Each row is a point. The ring and each string are closed loops that go straight from each point to the next, and from the last back to the first. Before rounding, they use only three directions, however many columns there are. Count how often each string passes through the ring. Passing back the other way cancels.

Ring:
-1,40,-16
-5,43,8
-7,30,25
-10,7,26
-6,-19,10
4,-24,-1
24,-11,-17
22,10,-27
10,26,-28
String:
8,47,6
5,23,2
-3,26,-3
14,38,7
11,31,1
-2,17,-9
-13,34,-38
7,34,-42
16,22,-45
20,8,-45
46,-1,-38
44,5,-6
12,5,-7
17,5,-4
42,-8,-8
39,-18,-24
40,-16,-31
49,-5,-31
24,1,-47
1,10,-21
5,14,-10
-11,22,-32
-13,33,-30
-11,24,-16
14,23,5
Times through: 0
String:
-4,26,-6
10,32,11
6,57,33
-16,52,31
-23,29,8
-16,25,5
5,17,3
8,54,19
-8,60,-6
-15,49,-31
-8,21,-26
17,19,-6
31,21,-15
32,13,-36
7,3,-46
-4,6,-25
17,16,-7
26,31,-26
-4,45,-47
-19,38,-30
Times through: 4

Ring:
12,-19,-23,-1,-15,-21,12,9,-18
-10,-9,-26,5,-13,-21,16,16,0
-36,17,-18,9,-6,-12,14,19,25
-32,28,-8,7,-2,-5,8,15,23
-12,32,11,-4,3,6,-2,-4,15
0,20,23,-11,2,13,-7,-22,15
10,4,26,-16,-2,14,-8,-34,13
28,-19,12,-16,-9,2,-3,-29,-9
32,-25,-9,-10,-14,-14,5,-8,-26
String:
50,-38,-12,-13,-17,-18,5,-10,-43
24,-32,-14,-7,-16,-16,9,-7,-19
1,-21,-11,-4,-14,-11,9,-7,4
-4,-10,-9,-2,-11,-9,8,-4,7
7,-7,-15,-1,-11,-15,9,7,-10
9,-10,-31,4,-14,-27,16,24,-24
-24,-12,-40,12,-17,-29,23,29,5
-37,-3,-25,10,-12,-17,18,15,28
-20,3,-11,3,-8,-8,10,5,18
-4,7,-9,0,-6,-9,7,6,0
-13,18,-18,6,-5,-15,11,22,-1
-44,32,-20,13,-3,-12,14,29,26
-54,35,-10,11,-1,-4,11,17,44
-39,24,-1,4,-2,1,7,2,38
-34,34,2,3,1,3,4,5,31
-19,11,4,-2,-4,2,4,-8,25
0,17,3,-4,-2,-2,1,-1,1
2,27,11,-6,2,4,-3,-4,2
7,38,26,-11,7,14,-10,-15,4
-11,23,32,-13,4,22,-9,-33,33
-12,6,15,-8,-3,10,-1,-23,28
6,6,10,-9,-4,3,-1,-15,5
20,4,17,-14,-3,7,-6,-23,-4
27,-8,32,-23,-3,17,-11,-47,4
26,-22,36,-26,-6,21,-12,-60,14
12,-16,17,-15,-8,8,-3,-35,11
11,-7,4,-9,-8,-1,1,-16,-1
25,-7,-1,-9,-8,-7,2,-7,-20
52,-30,-4,-15,-14,-13,2,-13,-42
Times through: 5
